Rows are points. To make a cloud, some directions were put in groups of two or more. Within a group, all points are equally far from the middle, so they leave a hole (a ring in 2 directions, a hollow ball in 3). The other directions are filled evenly. Then the cloud was stretched, turned, moved and blurred a little. How many holes are there, and how many directions does each take, smallest first?
In the rows, zero is written as 128.

Cloud (13 x 2):
[[112 180]
 [135  90]
 [119 176]
 [138 106]
 [143 152]
 [117 182]
 [126 165]
 [127 112]
 [117 171]
 [153 115]
 [133 158]
 [147 122]
 [ 99 143]]
Holes: 0

Cloud (19 x 3):
[[ 81 122  94]
 [100 101  94]
 [147 148 126]
 [141 124 112]
 [135 103 109]
 [151 130  95]
 [143 112 119]
 [ 94  90 113]
 [ 95 107 166]
 [ 77 132 155]
 [101 122 123]
 [ 89 118 153]
 [141 168 127]
 [142 114  93]
 [146  85 110]
 [ 72 113  94]
 [118  80 108]
 [ 74 119 127]
 [133 142 122]]
Holes: 0

Cloud (27 x 4):
[[145 145 170 153]
 [141 132  95 122]
 [137 105  80 107]
 [169 140 141  76]
 [129 124 179 102]
 [100 167 121 112]
 [146  90 140 127]
 [130 124 112 138]
 [135 104 109 143]
 [130 111 135 126]
 [158 117 124 131]
 [141 148 144 140]
 [148 135 177 117]
 [181 106 156 112]
 [109 121 106  94]
 [162 116 132  64]
 [133 145 170 108]
 [159 165 168 158]
 [145 112 115  67]
 [153 149 109 148]
 [ 92 135 159 112]
 [139 117 101 110]
 [121 123 178 139]
 [122 108 171  90]
 [136 112 183  98]
 [138  84 158 111]
 [148 165 166 158]]
Holes: 0

Cloud (51 x 6):
[[102 127  94 100  99 109]
 [116 141 143 115 145 153]
 [160  93 133 163 121 166]
 [ 89 100 137 123 107 106]
 [108 143 107 148 125 107]
 [116 133 113 106 183 147]
 [163 162 160  97 145 160]
 [120 160  99  86 139  89]
 [149 153 152  88 115 132]
 [132  85 129 129 103 103]
 [124 148  98 122 151 120]
 [130 119 119  83 111 169]
 [149 124 133 133 150 179]
 [140 145 184 128 150 143]
 [ 88 183 135 137 159 139]
 [151 103 155 144 147 152]
 [120 136 155 109 143 136]
 [168 117 167 161 168 133]
 [109 156 178 149 130 107]
 [ 94 114  98 102  87 146]
 [123 145 116 174 168 114]
 [129 104 118 145 160 142]
 [131  93  91 113 111  83]
 [141  59 136 132 103 117]
 [147 126 173 134 112 131]
 [117 152  63  92  89 108]
 [142 123 119  90  92 115]
 [178 111 162 164 139 123]
 [ 84 157  91  82 152 162]
 [133 121 101 117 122 127]
 [159 159 165 172 134 173]
 [146 118 144 142 145 106]
 [122 150 129  89 105 150]
 [ 95 119 121 127 132 164]
 [111  94 130  71 110 132]
 [154 167  80 116 162 133]
 [157  75 141  89 123 134]
 [119 107 144 127 116 162]
 [127 118 198 125 156 155]
 [137  79 149 152 108 123]
 [114 121  54  98 119 135]
 [143 139 100 114 156 167]
 [ 80 164 112 148 157 172]
 [135 133 108 158 104 116]
 [110 154 130 138 160 103]
 [100 196 110 109 137 132]
 [105 141 150 145 139 181]
 [135 152 159  93  86 139]
 [140 150 107 176 152 139]
 [130 139 137 110 133 106]
 [139 136  94 150 116 142]]
Holes: 0

Cloud (71 x 8):
[[114 128 160 156 141 186 141 113]
 [155 105 171 134 141 146 173 130]
 [124 128 150 170 138 187 128 119]
 [112  92 113 192 149 152 132 120]
 [140 130 129  95  85 135 158 142]
 [129 175 186 132 146 128 124 148]
 [124 134 163 150 100 128 109 107]
 [137 178 132 104  89 145 123 132]
 [171 149 115 159 119 137 153 142]
 [101 168 115  87 142 139 128  76]
 [130 146  81 125 101 130  66 128]
 [107 116  81 150 129 121  99 117]
 [148  96 101 157 122 106 141 128]
 [120 117 170 131 105  95 117 143]
 [144 114 149 134 160 153 144 186]
 [119 114 112 151 158 111 169 158]
 [ 99 116 152 193 169 135 115 127]
 [138 103 166 118 163 119 188 152]
 [125 106 139 131 156 115 118  81]
 [105 108 135 110 145 130 145 156]
 [120 154 147 165 168 149 176 154]
 [118 159 116 133 148 122 191 153]
 [137 155 171 155 151 155 189 118]
 [158 110 137 100 133 148 140 160]
 [ 86 197 141 117 134 140 150  97]
 [115 147 147 178 161 182 148 145]
 [124 120 101 127 115 131 102  90]
 [120 112 158 124 176 116 178 122]
 [150 115 129 125 146 109 133 100]
 [180 137  97 121  98 109 125 159]
 [173 116 157 134 135 155 119 150]
 [118 175 118 105 179 141 136 119]
 [117 102 166 144 128 126 124 194]
 [ 97 166 155 177 142 126 133 146]
 [148 183 148 133 140 136 159 112]
 [139  80 131 171 120 140 129 129]
 [149  94 178 117 136 121 155 117]
 [154 145 138 144 160 133 118  98]
 [140 126 169 121 108 148 112 124]
 [106 123 152 106 124 125 134  79]
 [152 119 166 152 162  98 128 155]
 [138 140  99 114 108 136 153 107]
 [117 143 191 145 145 152 168 144]
 [124 100 119 127 109  85 121 136]
 [157 160  93 111 124 149 136 148]
 [117 110 154 168 145 175 164 140]
 [138 165 139 155 148  97 136 125]
 [130 127 104 121 122  92 115 111]
 [155 126 199 147 142 103 147 147]
 [ 96 125 112 115 147 132  87 158]
 [ 96 154  95 131 147 118 154 141]
 [ 76 134 151 190 140 139 111 117]
 [141 194 128 146 122 151 133 103]
 [130 199 124 107 150 128 123  98]
 [125 102 157 118 131 154 164 132]
 [128 134 188 106 118 128 128 132]
 [132 114 194 141 125 149 188 151]
 [134 156  92 164 122 128 153 179]
 [159 138 131  75 121  97 137 137]
 [ 71 130 129 123 144 119 119 107]
 [141 118 171 161 110 157 165 195]
 [123  99 158 170  94 159 175 151]
 [133  69 140 183 131 116 141 153]
 [143 143 153 148 103 174  95 149]
 [ 84 148 107 123 178 118 137  98]
 [140 159 134 184 108 165  86 160]
 [112 135 102 113 137 104 124 165]
 [125 112 165 162 134 126  89 115]
 [151 112 161 144 164 103 107 142]
 [145 148 138 162 152 169 161 114]
 [106 125 185 152 144 117 117 129]]
Holes: 2 (3, 3)

Cloud (101 x 9):
[[136 136 138 122 115  85 110 125  77]
 [150 121 111 151 138 114 111 101  65]
 [127 127 186 115 102 102 141 137 164]
 [155  96 138 126 132 116 140 129 156]
 [119 106 156 117 153 126 140 121 184]
 [ 68 137 146  89 104  87 116 130 149]
 [ 92 124 169 133 140  80 158 131  82]
 [144 105 126 173 114 149 145 138 151]
 [123  83 141 126 182 115 111 147 136]
 [104 197 147 129 127 137 116 114 115]
 [131 181 123 139 135 135 131 131 137]
 [144 102 132 137 146 150 181 139 148]
 [151 160 126 141 142 161 115 106 133]
 [157  80 150 118 150 172 141 195 131]
 [100 153 140  79 123 107 131 171 149]
 [126 167 146 143 136 127 165 135 160]
 [158 136 132 108 141 108 115 111 175]
 [120 128 139 135 140  99 149 117 171]
 [150 134 173 106 130 122 140 131 143]
 [139 122 122 164 137 161 101 157 137]
 [164  55 101 161 108 149 179 110 108]
 [153  89 147 124 148 136 124  67 178]
 [163 118 106 135 124 105 105 118  91]
 [161 110  98 115 128 143 126 135  78]
 [152 127 125 147 120 172 140 177 150]
 [141  52  89 157 116 118 159  92 113]
 [154  85 140 153 176 134 117  90 143]
 [139 172 168 128 167 106 121 121 144]
 [142 107 179 148 143 119 107 133 134]
 [157 121 107 148 164 121 135  85  97]
 [124 145 192  98 122 110 122 148 138]
 [106 183 112 125 145 102 110 114 143]
 [162 118 106 172 132 156 114 123 133]
 [ 93 143 154 108 123 130 135 141 136]
 [ 91 117 150  99 110 127 142 136  69]
 [111 171 141  95 132 157 174 167 155]
 [138  65 108 131 107 133 165 143  93]
 [108 143 147 122  87 104 141 157 106]
 [158  92 158  94 112 167 138 119 115]
 [ 98 119 141  64 105  98 119 135 168]
 [142 158 147 148 181 136 138  92 131]
 [177 122 108 151 171 144 122  89 100]
 [ 81  66 117 154 113 109 121 126  70]
 [115 113 150 108 137 110 112 124 129]
 [147  95 110 125 147 117 133  88 104]
 [134 100 180 151 121  85 152 146 162]
 [ 94 125 181 162 126 102 167 144 128]
 [115 105 141 147 114 155  94 161 141]
 [116 138  84 107 121 119 126 131  83]
 [145 115 153 117  66 104 164 106 154]
 [129  63 109 157  92 145 147 117 116]
 [106  92 154 116 144  79 144  95 119]
 [118  93 136 136 128 126 168 111  80]
 [120 146 135 125  81 127 139 146 180]
 [118 159 130  95 155 101 128  99 153]
 [120 168 147  82 148 141 127 164 172]
 [ 79 118 146 118 132 128 105 145 113]
 [125 123 108 157 142 152 168 124  81]
 [116 123 146 151 110  99 166 143 136]
 [142 137 112 144  95 121 150 115 146]
 [ 93 135 157  89 150 141 114 118 136]
 [ 96 133 142 155 107 132 104 167 138]
 [155 114 162 174 169 171 139  96 162]
 [109 126 127 142 121 160  78 167 131]
 [125 125  83 102 114 148  98 147  91]
 [134 100 162 129 113  88 134 112 105]
 [114  60 138 129 118 132 148 170 168]
 [100 177 157 155 168  79 123  97 105]
 [143 109 132 148 132 177 107  88  72]
 [113 149 123 104 135  65 113 135 165]
 [121 165 149 191 151 109 128 104 141]
 [146 101 148 121 142  83 108 136 139]
 [133 145 170 175 121 107 143 122  80]
 [ 93 173 145 145 143 115 168 137 120]
 [153  95 142 102  95 151 163 126 162]
 [137 158 167 130 111 122 162 114 188]
 [135  75 152 154 132 136 119 140 147]
 [140 125 142  95 144 173 133 131 183]
 [140  87 151 135 117 145 178 145 185]
 [175 105 132 112 120 117 165 124 124]
 [155 138 185 131 156 113 115 118 120]
 [109 116  86 125 115  51 101 126  92]
 [ 95  77 135 154 132 131 154 164 102]
 [145  97 138 133 133 177 143 115  89]
 [127 101 137 108 167 149 153  77  84]
 [ 94  85 157 138 136  96 141 113 117]
 [174 137 135 151 125 120 160 118 146]
 [126 153 172 128 186 106 163  87 146]
 [112 148 144 148 185 133 151  94 123]
 [106 145 146 129 133 108 118 136  79]
 [118 150 136 149 121 119 143 125 181]
 [ 94  87 161 126 131  98 175 119 120]
 [126 155 141 119  88 146 144 177 161]
 [107 129 155 141 138 138 167 119 103]
 [109 163 126 106 124 117 162 118 138]
 [ 64 120 142 118 100 118 124 130 129]
 [157 131 146 137 134 116 157 153 184]
 [127 157 135 149 128 170 101 142 139]
 [148  64 101 133 115 127 100 114 101]
 [106 173 135 102 144 160 159 137 137]
 [140  93 112  93  71 130 137 159 116]]
Holes: 0

Cloud (105 x 9):
[[115  95 148 160 128 147 111  95  93]
 [148 144 106 134 135  86 128  79 120]
 [ 96 143 114 147 126 109 166 109 111]
 [ 75 147 130  89 122 133 117 150 172]
 [148 130 112 137 104 172 136 146 121]
 [107 100 126 185  90 117 110 108  89]
 [114 150 159 124 137  96 130 124 161]
 [127 123 177 157 103  99 119 164 141]
 [111 131 158 120 121 140  92 132 141]
 [140 120 132 107 145 128 126 179 154]
 [138 100 100 181 150  91 143 131 112]
 [145 138 123 105  96 106 146 179 124]
 [118  83 141 164 126  99  74 146  98]
 [ 90 118 157 122 140 116 157 114 135]
 [149 133 106 158 137 142 137 145 138]
 [111 123 119 121 114  96 129 159 144]
 [112 129  90 131 153 153 143 124  96]
 [159 141  98 130 134 116 141 169 109]
 [ 86 111 143 140 122  48 140 144  92]
 [ 96 117 155 151 127 111  94 174  92]
 [121  93 107 142 134 134 141 145 142]
 [140 128 118 109  99 114 134 137  95]
 [ 58 127 164 141 138  93  92 153 141]
 [130 123 148 126 134 113 143 151 152]
 [111 110 121 133 117 166 142 139 122]
 [ 63 149 196 123  90  73  96 177 127]
 [ 96 117 164 152 134 112 110 131 117]
 [110  92 133 148 124  64 127 144 110]
 [104  76 173 135 133  91 135 111 119]
 [145 105  97 135 118 127 113 112 148]
 [119  86 138 163 166 145 121 142 137]
 [ 83  81 159 134 119 109 100 212 105]
 [ 82 176 149  97 112  93 151 149 140]
 [151  84 136 162 133 145 107  98 139]
 [ 89 104 141 156 121  63 138 141 115]
 [ 87 147 151 136  88 139 126 118 140]
 [100 130 143 118 118  42 139 131  91]
 [123 160 127 102 117 125  93 120 146]
 [116 106 124 158 151 145 113  77  87]
 [118 139 114 127 130 126 111  94 112]
 [136 100 164 136  98 116 105 122 125]
 [105 100 129 143 116  92  95 151 145]
 [132  93 153 137 144  65 152 127 124]
 [ 77 127 124 113 120 102 108 124 146]
 [117 122 108 116 120  94 144 183  82]
 [148 119 140 137 149 130 115 110 122]
 [119  93 134 141 135  81 169 163  86]
 [130 132 155 109 130 149 114 178 112]
 [ 95 125 150 138 140  54 122 141 153]
 [170 104  87 173 117  87 148 106 134]
 [140  96  89  86 158  74 159 150 144]
 [152 106 133 139 199 107 129 122 158]
 [117  98 122 152 141  97 168 172 137]
 [121 113 131 175 141 112  87 164  81]
 [ 87 134 129  76 122 132 137 158 171]
 [100 143  83 129 147 110 130 114 121]
 [156 157 111 114 145 154 184 131 138]
 [115 144 108 114 121  74 179 171  69]
 [106 157 124 101 153  92 110 127 170]
 [109 121 157 109 116 126 111 168 125]
 [116 164 111 142  91 133 107 146  94]
 [100 108 134  96 129  46 161 119 130]
 [171 153  89 122 146 148 138  85 126]
 [159 125 100 136 109 184 133 128 119]
 [109 129 137 101  76 126 121 152  88]
 [ 68 124 134  96 129  68 136 141 159]
 [107 110 122 124 110  99 164 106 144]
 [157 103  86 134 156 119 167 111 142]
 [128 104 134 147  92 101 110 131 142]
 [105 111 138 110 140 125 131 192 105]
 [118 107 145 143 141 166 129 119 129]
 [ 99 152 115 120 115 127 126 166 162]
 [132 132 112 112 146 129 131 112 198]
 [ 90 165 155 118 123  92  94 157 146]
 [121 130 153 120 127 112 132 179 115]
 [158  68 122 164 149 133 110  98 112]
 [141 120 113 151  78 145 163 153  69]
 [147 135 117 157 106  81 175 119 118]
 [118  81 156 164 142  93 125 148 104]
 [102 125 163 145 119 105  97 176 126]
 [125 140  87 149 146  76 110 112 124]
 [ 88 117 123 118 119 137 133 143 171]
 [113 153 121 115 121  92 147 178 117]
 [141 105 150 160 145  58 117 144  98]
 [140  87 157 159 110  93 119 118  97]
 [146 107 105 167 117  58 141 103 111]
 [151 114 132 122 147 116 124 128  68]
 [ 90 115 129 101 114  44 134 136 132]
 [130 143 126 128 128 154 102 119 163]
 [129 126 129 140 132 146 106 167 101]
 [168  97 158 171 104 126  97 122  97]
 [151 136 145 169 138 165 130 151 126]
 [112 156 128  79 119 119 152 127 107]
 [146 142 128 101 155 134 135 179 141]
 [107 154 144 147 128 138 144 180 142]
 [139 112 151 115 130  66 155 141 120]
 [ 78 152 158  99 141  92 122 146 140]
 [166  92 125 165 136  71 120 143  63]
 [ 97 104 111 131 107 165 107 132 111]
 [ 97 106 122 181 150 106 146 142  97]
 [ 82 140 166 171  89 126  78 146  66]
 [114 121 122 151 157 132 129 152 154]
 [120  98 115 170 115 107  83 150 101]
 [169  92  73 133 167 134 176 112 142]
 [104  85 172 148 124 109 144 167  90]]
Holes: 0

Cloud (95 x 9):
[[146  89 137 165 146 127 107 118 102]
 [100  78 132 135 133 128 122  68 129]
 [ 82 113 125 121  61 117  94 148 147]
 [115 135 142 185 150 108  83 112 139]
 [156 119 163 148 112  82 130 135 142]
 [137 121  82 119 133 107  84 138 108]
 [ 82 129 125 139 158  77 126 147 124]
 [ 88 180 127 151 109 152 146 126 129]
 [124 103 121 104 113 115 116 166 136]
 [110  98  92 110 124 102 105 163 125]
 [146 144 113 159 178 105 172 149 125]
 [140 113 175 158  88 101 141 109 121]
 [113  93  80 142 123 115 156 125 106]
 [ 96 140 121 144 178 147 156 155 120]
 [162 115 144 130 138 118 151 121  81]
 [131 108 116 114 101 150 114 155 131]
 [168 116 122 166 122  73 108 110 149]
 [105 143 127 129 132  75 162 163 123]
 [131  87  96 124 116  76  95 150  99]
 [128 148 125 116 141  74  84 151 107]
 [120 125 100 127  96  88 169 164 128]
 [147  95  92 153  95  98 117 132 108]
 [ 64 131 116 131 100 100 129 149 120]
 [135  99 111 180  89 105 102 123 133]
 [167 151 149 124  77 118 125 147 132]
 [ 95 159 144 153 148  94 162 109 112]
 [114 116  87 128 109  87 147 127 105]
 [181 128 138 135 144 100 125 137  98]
 [139 111  97 141 135 140 145  95 176]
 [161 158 129 138  95 124  98 106 125]
 [134 186 116 133 130 101 125 133 162]
 [151 141 109 187 124 157 155  92 154]
 [ 93 136 126 171 154 122 171 131 108]
 [117  92  96 162 186 104 132  96 117]
 [ 93 109 159 156 137 133 124  76 170]
 [154 122 103 173 143 123 147  85 105]
 [127 141 129 131  56 133 143 148 101]
 [ 68 122 144 160 148 123 140 126 148]
 [103 157 142 175 132  98 119  82 112]
 [137 135 149 172  73 138 103 124 138]
 [106 156 161 138 132 161 130  97 127]
 [159 123  80 152 159 128 168 111 114]
 [161 168 111 130 139 108 115 116 163]
 [135 165  89 140 124  84 138 120 146]
 [119  81 134 143 146 135 120  95 155]
 [ 98 155  91 148 110 115 142 164 123]
 [128 147 145 143  96 129 181 103 103]
 [ 81  98 172 147  89 103 128 141 130]
 [139 160  96 129 110  75 104 143 139]
 [ 83 101 161 151 132 129 155 121 156]
 [117  93 155 134 129 141 158  96 145]
 [137 128 167 135  77 142 123 113 113]
 [115 140 116 116  61  85 125 140 143]
 [131 128 131 137 135  99 209 136 122]
 [ 73 103 133 167 106 122 157 116 117]
 [105 106  91 163  99 107 130 144 157]
 [158 100 123 150 130 119  71 115 122]
 [125 113  76 142 113  98 124 150 101]
 [124 126 100 185  98 119 121 104 172]
 [167 120 150 165 142 102 135  71 148]
 [120 139  96 142 174 122  92 116 138]
 [143  92 138 139 111  95 109 156 118]
 [137 120 132 173  80 138 155 105 176]
 [108 162 122 160 142 137 174  82 155]
 [145 163 192 152  97 118 150 120 139]
 [143  91 123 172 138 147 112  82 112]
 [116 101 139 134  82 113 121 174 117]
 [ 91 113 150 123 124  97 125 144  75]
 [144 134 141 157 132  85 102 151 140]
 [ 96  81 118 186 130 140 107  80 129]
 [134 151 180 139 129 105 143 137  83]
 [100 121 158 151  81  75 125 146 143]
 [128 144 136 113 152 109 172 104 151]
 [160 115 133 159 150 126 194 105 115]
 [146 104  95 137 105  86 134  86 147]
 [ 92 146 109 140  80 175 142 119 148]
 [134 139  97 156 187 110 122  92 103]
 [103 165 162 130  72 152 135 127 151]
 [ 90  69 120 159 119 141 136  89 125]
 [157 115 130 129 146 116 183  99 139]
 [119 159 124 173 136 134 101 113 166]
 [125 158  95 135  94 126 100 147 114]
 [111 131 135 175  86 155 144  85 121]
 [137 110 138 106 104 115 111 149 146]
 [121 137 130 199 135 132 141  84 138]
 [138 130 154 140  72 146 119 148 106]
 [114 136 147 157 142 138 168 125  72]
 [148 125 133 171 167  94  70 111 121]
 [167 172 115 123 129 100 135 123 160]
 [129 159  99 111  89  95 159 155 147]
 [ 89  84 138 142 168 128 119 101  98]
 [144 113 150 154 127 101 161 159 127]
 [147 107 119 108 112  83 118 152  98]
 [124 112 166 145  90 152 109 130 118]
 [141 164 171 137 135 101 142 139  85]]
Holes: 1 (8)

Cloud (91 x 9):
[[145 122 135 124 155 160 160 124 156]
 [116  96 118 166 157  97 155 157 152]
 [111 173 135 157  91 119 138 144 116]
 [129 141  62 138 141 123 123 143 124]
 [172 136 140 132 151 113 156 108 141]
 [154 138  61 129 144 106  96 112 124]
 [118 168 139 122  80 112  65 152 144]
 [ 91 145 175 148 103 106  91 148 144]
 [184 143 115 151 143  95 156 114 112]
 [103 154 169 143  91 146 117 109 175]
 [116 155 143 128 156 154 148  88 156]
 [113 134 148 140 154 114 107 116  85]
 [138 123 128  84 135 110 100 119 113]
 [ 87 101  86 160 143 143 115 136 174]
 [117 104  98 112 142 111 116 171 170]
 [104 151 132 123 152 147  68 101 122]
 [134 110 114 126 162 128 127 126 151]
 [103 179 121 123 127  69  96  89 124]
 [149 124 154 125 140 157 134 128 124]
 [ 86 116  90 147 125 112 100 152 138]
 [133  91 104 138 152 131 127 109 111]
 [131 140  66 145 131 127 169 123 110]
 [159 124  97 124 134 123 163 149 115]
 [133 126  97 168 104 137 156 134 106]
 [177 169 154 117 112 124 117 103  88]
 [ 68 118 168 134 135 120  97 130 148]
 [161 143  81 177  92 122 117 123 123]
 [162 115 118 145 178 121  91 132 106]
 [129 153 145  91 191 144 133  94 102]
 [133 102  98 149 166  83 164 106 115]
 [146 153 167 158 134 130  91 153 151]
 [125 101 105 122 122 110 189 134 144]
 [135 184 149 120 123 143  77 131 142]
 [ 88 149 146 133 163 116 115 122 141]
 [105 200 175 111 102 138  87 151 129]
 [133 164  83 140 146  84 135  92 134]
 [116 120 166 178 126 138 152 117 128]
 [ 95 140 202 146 144  92 139 124 135]
 [142 129 134 174 113 135 159 149 123]
 [ 94  91 129 148 130 131  84 171 193]
 [137 172  88 159 130 116 105  99 118]
 [167 120 115 125 127 122 116  90 124]
 [140 150 169 138 107 162 119 142 114]
 [108 101 146 156 149  92 106 130 158]
 [102  97 116 116 170 161 151 161 172]
 [134 112 124  96 127 162 133  87 104]
 [150 121  90  89 145 120 112 170 117]
 [117 135 190 147 145 107 131 131 104]
 [ 89 158 161 108 138 133 100 155 148]
 [149 142 199 134 119  76 137 112 134]
 [114 122 126  92 162 156 138 135 171]
 [ 88 144 126 134 116 109  74 100 126]
 [139 136 116 135  91 120 116  82 113]
 [107 138 139 150 106 129  80 132 135]
 [161 154 134 127 113 118 159 100  68]
 [119 144 135 168 100 133 143  99 116]
 [153 140 130 106 173 122 124  76 121]
 [172 129 110 100 159 109 147  76  93]
 [146 175 155 100 115 172  94 117 108]
 [126 129 162 159 158 133 136 134 104]
 [133  82 147 129 206 133 151 117 136]
 [122 151  97  88  96 105  78 123 114]
 [131  97 122 149 167  79 135 115 138]
 [125 120 180 152 140 119 100  88 129]
 [178  87  86 133 152 131 136  96 129]
 [166 133  98 123 128 138 113 106 124]
 [139 161  91 127 113 145 150 100  79]
 [131 137 120 131 104 152 103 115 168]
 [129 128 121 131 145 173 123  95 118]
 [116 156 163 144 105 123 124 155 151]
 [128 113 108 162 174 101 116 170 129]
 [105 102 110 150 142  71 101 102 129]
 [123 153 111 184  97  88 118 106 131]
 [172 186 138 103 148 149  89 111 145]
 [101 168 149 158 150 144 166 152 152]
 [141 136 156 158  98 104 126 106 155]
 [101 119 114 143 105  64 119 125 111]
 [109 108 122 167 142 117 161 156 123]
 [160 143 103 127 176 109 126  63 107]
 [ 94 145 107 133 133 102 137 140  96]
 [123 147 161 123 121 126  82 139 134]
 [144 119 106 134 170  85 131 104 115]
 [151 135 188 152 115 109 131 112 148]
 [155 154 126 115 135 171 148  83 109]
 [124 135 168 164 189 102 177 131 121]
 [109 169 119 138  85 130  58 140 145]
 [168 155  80 124 166  93 107 103 103]
 [130 119 195 100 150 123 125 106 101]
 [173 142  94 169 148 126 166 104  86]
 [125 149  98 142 125 114 141  64 127]
 [116 119 119 139 158 164  63 119 117]]
Holes: 0
